Every row gives one point. Each copy is the shape, with its points in the same order, turned, moved and blurred by noise. Some copies are also mirrored. Which?
(in the rows, 128 means zero)

Shape:
| 159 | 150 | 140 |
| 106 | 128 |  74 |
| 154 | 103 | 141 |
| 145 | 117 |  74 |
| 135 | 119 | 113 |
| 102 | 133 | 172 |
|  75 | 133 |  70 |
| 175 | 181 | 154 |
Copy 1, 8 rows:
| 146 | 153 | 164 |
| 142 | 106 |  88 |
| 110 | 119 | 165 |
| 152 |  87 | 124 |
| 127 | 118 | 134 |
|  88 | 175 | 133 |
| 131 | 116 |  60 |
| 165 | 178 | 177 |
Copy 1 is: only turned
Copy 2, 8 rows:
| 104 | 165 | 155 |
|  96 | 108 |  95 |
| 145 | 163 | 132 |
| 101 | 147 |  82 |
| 119 | 141 | 116 |
| 140 | 114 | 181 |
|  96 |  74 |  92 |
|  80 | 181 | 181 |
Copy 2 is: only turned

Shape:
| 129 | 122 | 137 | 124 |
| 161 |  88 | 129 |  95 |
| 106 |  81 | 131 | 134 |
| 125 | 132 | 155 | 125 |
| 141 | 135 | 113 | 135 |
| 145 | 125 | 149 | 147 |
|   7 | 135 | 132 |  91 |
Copy 1 (7 x 4):
| 121 | 137 | 140 | 119 |
|  82 | 180 | 145 | 150 |
| 108 | 141 | 190 | 119 |
| 120 | 135 | 135 | 102 |
| 138 | 135 | 138 | 143 |
| 145 | 156 | 141 | 117 |
|  72 |  30 | 180 |  86 |
Copy 1 is: mirrored
Copy 2 (7 x 4):
| 129 | 111 | 152 | 134 |
| 115 |  83 | 189 | 150 |
| 119 | 143 | 190 | 126 |
| 152 | 111 | 139 | 131 |
| 107 | 116 | 131 | 135 |
| 140 | 116 | 140 | 160 |
| 153 | 140 | 153 |  10 |
Copy 2 is: only turned

Shape (8 x 4):
| 105 |  64 | 115 |  97 |
| 114 | 134 | 159 |  98 |
|  89 | 161 | 136 |  98 |
|  95 | 112 | 130 | 113 |
| 204 | 156 | 108 | 121 |
| 169 | 143 | 113 | 130 |
|  94 | 164 | 156 | 183 |
| 135 | 141 | 106 | 184 |
Copy 1 (8 x 4):
| 125 |  84 |  74 |  88 |
| 121 | 131 | 140 |  97 |
| 140 | 162 | 130 |  86 |
| 141 | 115 | 110 |  95 |
|  94 | 162 | 102 | 183 |
| 121 | 138 | 105 | 163 |
| 191 | 131 | 173 | 137 |
| 178 | 125 | 121 | 178 |
Copy 1 is: mirrored
Copy 2 (8 x 4):
| 120 | 202 | 156 | 126 |
| 133 | 134 | 181 | 166 |
|  94 | 115 | 182 | 161 |
| 109 | 156 | 156 | 153 |
| 177 |  85 | 155 |  84 |
| 154 | 104 | 144 | 104 |
| 114 |  92 | 104 | 192 |
| 127 | 101 |  90 | 127 |
Copy 2 is: mirrored

Shape, 11 rows:
| 154 |  81 | 119 | 163 |  84 | 184 |
| 143 |  81 | 101 | 182 | 166 |  85 |
| 171 | 172 | 136 | 158 |  71 | 177 |
| 168 | 134 | 144 | 115 |  97 | 119 |
| 125 | 163 | 188 | 112 | 105 |  97 |
| 112 | 166 | 143 |  93 | 108 | 179 |
|  98 | 138 | 153 | 171 | 156 | 117 |
| 127 | 170 | 129 |  95 | 121 | 127 |
|  96 | 169 | 117 | 176 | 137 | 156 |
| 152 | 125 | 150 | 111 | 123 | 185 |
| 102 | 132 | 123 | 169 | 121 | 101 |
Copy 1:
|  67 |  81 | 134 |  73 | 141 | 127 |
|  97 | 150 | 168 | 150 |  77 | 101 |
| 135 |  64 | 139 |  91 | 200 | 108 |
| 127 |  90 |  96 | 141 | 157 | 109 |
| 156 | 146 |  92 | 159 | 192 | 129 |
| 169 | 116 |  80 |  71 | 167 | 132 |
| 138 | 178 | 153 | 117 | 148 | 119 |
| 182 | 117 |  94 | 120 | 147 | 124 |
| 166 | 142 | 169 |  79 | 151 | 128 |
| 117 | 107 |  88 |  75 | 157 |  97 |
| 137 | 145 | 161 | 131 | 136 | 146 |
Copy 1 is: mirrored
Copy 2 (11 x 6):
| 108 |  85 |  71 | 114 | 159 | 170 |
| 161 | 112 |  79 | 125 |  60 | 104 |
|  74 | 158 |  88 |  92 | 186 | 141 |
|  68 | 134 | 115 | 144 | 138 | 121 |
|  67 | 175 | 166 | 136 | 101 | 132 |
| 106 | 149 | 169 | 131 | 182 | 166 |
| 157 | 162 | 134 | 111 |  90 | 158 |
| 104 | 151 | 169 | 142 | 153 | 110 |
| 171 | 169 | 136 |  84 | 152 | 158 |
|  98 | 134 | 121 | 159 | 166 | 172 |
| 142 | 140 | 126 |  93 |  97 | 125 |
Copy 2 is: mirrored
Copy 3, 11 rows:
| 143 |  82 | 189 | 143 |  72 | 158 |
|  79 |  98 |  85 | 123 | 114 | 168 |
| 152 | 120 | 195 | 197 | 120 | 107 |
| 169 | 125 | 120 | 162 |  98 | 108 |
| 178 | 142 | 115 | 127 | 151 |  78 |
| 187 | 179 | 182 | 131 | 124 | 124 |
| 115 | 130 | 130 | 105 | 171 | 139 |
| 160 | 184 | 133 | 147 | 123 | 113 |
|  99 | 155 | 179 | 131 | 159 | 141 |
| 191 | 133 | 165 | 145 | 113 | 161 |
|  97 | 129 | 132 | 113 | 128 | 113 |
Copy 3 is: only turned

Shape, 10 rows:
| 117 | 157 | 138 | 136 | 171 | 145 |
| 125 |  76 | 152 |  64 | 105 | 149 |
|  89 | 168 | 129 | 173 | 137 | 115 |
| 115 | 175 | 162 | 140 | 133 |  98 |
| 125 | 157 | 136 | 155 | 154 |  90 |
| 155 | 139 | 156 |  85 | 108 | 113 |
| 108 | 116 | 125 |  75 | 104 | 103 |
| 138 | 124 | 113 |  85 | 105 | 116 |
| 122 | 133 | 119 | 138 |  92 | 160 |
| 105 |  59 |  85 | 194 |  50 | 120 |
Copy 1 (10 x 6):
| 128 | 125 |  86 | 154 | 159 | 148 |
| 189 | 119 | 124 |  90 |  73 | 149 |
|  83 | 124 | 116 | 123 | 184 | 169 |
| 136 | 112 | 135 | 129 | 195 | 163 |
| 117 | 142 | 138 | 151 | 181 | 146 |
| 180 | 105 | 151 | 111 | 140 | 122 |
| 164 | 148 | 135 |  73 | 130 | 136 |
| 155 | 131 | 137 |  91 | 125 | 115 |
| 105 |  92 | 121 |  99 | 115 | 137 |
|  44 | 135 | 185 |  87 |  68 | 160 |
Copy 1 is: mirrored
Copy 2:
| 143 | 146 | 184 | 126 | 146 | 140 |
|  72 | 152 |  70 |  99 | 179 | 112 |
| 109 | 111 | 214 | 149 | 132 | 132 |
| 107 | 150 | 171 | 166 | 106 | 134 |
| 127 | 125 | 172 | 148 |  93 | 153 |
| 102 | 171 |  94 | 148 | 131 | 126 |
|  72 | 137 |  98 | 153 | 162 | 136 |
| 106 | 132 |  91 | 156 | 157 | 130 |
| 102 | 114 | 147 | 143 | 160 |  87 |
|  58 |  21 | 122 | 116 | 134 |  80 |
Copy 2 is: mirrored
Copy 3, 10 rows:
|  85 | 147 | 115 | 133 | 111 | 119 |
| 181 | 157 | 206 | 132 | 116 | 131 |
| 118 | 136 |  70 |  94 |  94 | 116 |
| 104 | 125 | 118 |  82 |  80 | 118 |
| 103 | 112 |  99 | 103 |  97 | 147 |
| 128 | 115 | 191 |  90 | 121 | 130 |
| 164 | 147 | 163 |  77 | 137 | 152 |
| 148 | 125 | 164 |  93 | 150 | 143 |
| 157 | 129 | 123 | 117 | 145 |  91 |
| 238 |  79 |  76 | 117 | 146 | 118 |
Copy 3 is: only turned
Copy 4:
|  88 | 119 | 143 | 112 | 157 | 131 |
| 132 | 144 | 116 |  66 |  64 | 180 |
| 127 |  95 | 165 | 149 | 150 | 105 |
| 115 |  76 | 157 | 144 | 142 | 157 |
| 107 | 108 | 149 | 168 | 147 | 145 |
| 132 | 105 | 111 | 110 | 116 | 203 |
| 161 | 138 | 151 | 106 |  99 | 187 |
| 155 | 140 | 120 | 111 | 120 | 183 |
| 156 | 114 | 106 | 103 | 122 | 120 |
| 199 | 144 | 100 | 166 |  56 |  78 |
Copy 4 is: mirrored
